Every row gives one point. To make a cloud, some directions were put in groups of two or more. Within a group, all points are equally far from the middle, so they leave a hole (a ring in 2 directions, a hollow ball in 3). The other directions are filled evenly. Then the cloud was stretched, turned, moved and blurred a little. How many holes are there, and how many directions does each take, smallest first?

Cloud (21 x 3)
[[-34  -3  47]
 [-10 -63  -7]
 [-16 -38  48]
 [  1  48  56]
 [ 18  11  76]
 [ 23  15 -47]
 [-25  75 -13]
 [ 18  66  33]
 [ 52  -1  69]
 [ 36 -24  72]
 [ 19  58 -24]
 [-57  50  -2]
 [ 45 -53  43]
 [ 64  -1  51]
 [ 39 -60  17]
 [ 60  11   3]
 [ 61  10   8]
 [ 53  31  49]
 [-20 -44 -44]
 [ 58 -39  44]
 [ 28   4  77]]
Holes: 1 (3)

Cloud (49 x 6)
[[ -14   26   94  -14   15    0]
 [   8  -35  -41   26   -1  -71]
 [ -52   87  -34   47  -78   10]
 [ -15   77   20   30  -41   57]
 [  64   36  -33  -19  -39  -62]
 [  95   72   44    5   -2  -35]
 [-106  -11    3   44   42   32]
 [ 101   21   31  -48  -71  -44]
 [  27   37  -45  -54   59  -23]
 [  36  -46   37  -58   48  -23]
 [  50    9  -58   11  -23  -20]
 [ -82  -41  -14   31   24   -1]
 [   7   23  -42  -33    0   33]
 [   3  -41   24   17   -5   18]
 [  19  -43   44   27  -10  -30]
 [  48   79    3   34  -40  -36]
 [   1   19   91   39  -60   14]
 [   0  -47   70   -6   42  -16]
 [  79   -1  -57   -1   38  -42]
 [   1   68   62   -4  -65   10]
 [ -14   14  -96   14    2    6]
 [ -62   27   30   65  -43   36]
 [ -13   63    2   52  -32  -40]
 [  25    2  -22   95   59  -43]
 [ -21  -22    8  -57   17   55]
 [ -17   64   20  -47  -88   59]
 [   5   71   23  -43   14   13]
 [  58   25  -14  -41  -14   -9]
 [  21  -52   63  -47   -6  -28]
 [  86  -42   41  -53   54  -27]
 [   6  -28   -8  -42   10  -39]
 [   9  -34  -15   18   41   35]
 [  32   37   74   47  -42    7]
 [ -23   53  -34  -44  -13   39]
 [ -45  -12  -66  -16   44   38]
 [  49   44  -46  -28   11  -29]
 [ -72   66   17  -13    9   39]
 [ -96   22   44   36  -35   14]
 [ -41   75  -24  -18  -58   26]
 [  88   79   -5   -3  -18   -3]
 [ -15    6  -49  -57   57   -1]
 [  -4   -7   65   53  -23   50]
 [ -36   63  -42  -29  -28   48]
 [ -61   16    9   62   24   33]
 [  23  -18  -30   33  -26   37]
 [ -33  -20  -34  -31   35   41]
 [  12   86   10   13  -78   40]
 [   3  -29   -1  -34   30   32]
 [  64   67  -27  -11  -28   29]]
Holes: 1 (2)

Cloud (84 x 8)
[[  37   76   64    1  -27  -44   30   14]
 [ -10   -5  -66   21   29   -4  -66  -46]
 [ -79  -16   22  -47  -53   34   -7  -18]
 [ -28   19    8  -62   -2  -57  -53  -13]
 [ -97  -53   12   23  -44  -25    1   28]
 [ -18   19   33 -103  -32  -25  -52   40]
 [ -33    3   36  -67  -22  -10  -79    7]
 [  96    4   -1   23  -15  -35  -28  -19]
 [   0  -17   16  -15  -44  -96   13  -90]
 [ -12  -53    7   41  -45    4   56    9]
 [  25  -51   62  -15  -23  -50  -54  -54]
 [ -61  -38  -35   48  -30  -52    9   22]
 [  -7  -11   55  -68  -65  -64   18   34]
 [  23   -9   31   61   13  -54   59   17]
 [ -67  -36   39  -69  -60   19   17  -13]
 [ -43  -39  -27  -42   -3  -49  -56   36]
 [ -41    8   32  -54  -57  -45   17  -14]
 [  27  -17    3   16  -33   15  -99  -24]
 [ -64  -39   22   12   -2  -64   22  -29]
 [  26   13    6  -34   55    4   -2  -14]
 [  -5   -4   17  -46  -70   70  -17   41]
 [  32  -27   28   15   -4  -26  -89   27]
 [  55  -53  -11   12   11    6    0   12]
 [  13   19    5   15  -33   15  -96   34]
 [ -54   30   16   30   37    5  -50   33]
 [  26  -25   22   18  -38  -64  -31  -80]
 [ -66  -22   17    5  -48  -59   11   -7]
 [ -31  -11  -10  -51  -31  -34   28    8]
 [ -45  -33  -22   10   23   41   34  -59]
 [  47  -55   44  -13   11   41  -35  -49]
 [  41   -7   51   38   33  -68   32    5]
 [  38   30  -21   57  -39   65   -6   -4]
 [   9  -35   -6   17  -88  -11   48 -121]
 [  55  -21   10   -3  -35   81  -38   18]
 [ -94  -15   59  -36  -49  -10  -18    0]
 [  44   14   19   63  -49   24   14  -47]
 [ -62  -71   10   42   14   10    9  -33]
 [  73    1   10  -26   43   -2   13  -53]
 [  24    9   68   25  -31   17  -33  -74]
 [ -58   27  -16    2   -4  -26  -46  -10]
 [   4   -9    5  -76  -11   54  -22   60]
 [  12   27  -19  -24  -21   55   -4   35]
 [  19    0    7   76    2  -62  -52   45]
 [  34  -25   31  -18   19  -50   63   -2]
 [  43  -35  -52   31  -53  -41    8   15]
 [  18  -42    8   43   20   -3   35    0]
 [ -85  -25   40  -11   -1   15  -35  -34]
 [  56   25   42  -22    5    5  -66   18]
 [  20  -35   34   48   -8  -20   44   19]
 [   7   27  -68  -60  -21   22  -65   50]
 [ -13  -31    4    7  -34   22   82  -41]
 [  17   23    4   40   50   13  -29  100]
 [   8   14    8    5  -26  -20   39  106]
 [ -17  -39   18   99  -31  -25   33   -8]
 [   2  -66   44   53  -18  -18  -19   26]
 [ -25   20  -52    4    2   66  -62   -8]
 [  50   14   39   23   17   18    6   -2]
 [ -75   41  -31   27  -36   18  -16  -32]
 [  -7   62  -61   15  -57    0  -31   -9]
 [  26    2   -7   87  -30   16  -40  -61]
 [ -70  -83  -36   16  -18   29    6   21]
 [-100   30   19    4  -31    5   22   -3]
 [  43   20  -34    1  -30   64   30  -39]
 [ -52   11   -5    6  -58   -9   28   67]
 [  -4   -2   75  -27  -68   -4  -60  -32]
 [   6   -4   -5  -34  -23 -107  -18  -91]
 [   9   23   25   33  -55   19  -42 -102]
 [  -2  -54  -41  -38  -35  -69  -38  -21]
 [ -43   26   35  -49  -37  -72  -14   -5]
 [ -35  -16  -28   56   57  -17  -43   54]
 [  19   24    4   55  -54  -26   34   39]
 [ -58  -32   19   20   19   14  -43  -35]
 [  28   85    7   32   25   -6    0   64]
 [ -15  -11   25   65   48   -3  -11   -8]
 [  35  -67   24   -1  -65  -27  -66    9]
 [   9  -82  -23   51  -56   36  -91  -17]
 [ -63   50   24  -18  -18    2   36   14]
 [ -95    9  -37   28  -15   31   29   26]
 [ -30  -24   17  -89  -31   -3    3   57]
 [ -19  -53  -22  -63  -18  -29  -90  -10]
 [  19   53   59   -1  -50  -85  -10    0]
 [ -58  -52   37    0  -73    2   57  -18]
 [  -9  -19  -17  -80  -41  -57  -65  -18]
 [ -21   -7   39  -59  -64   -6   21   49]]
Holes: 1 (4)
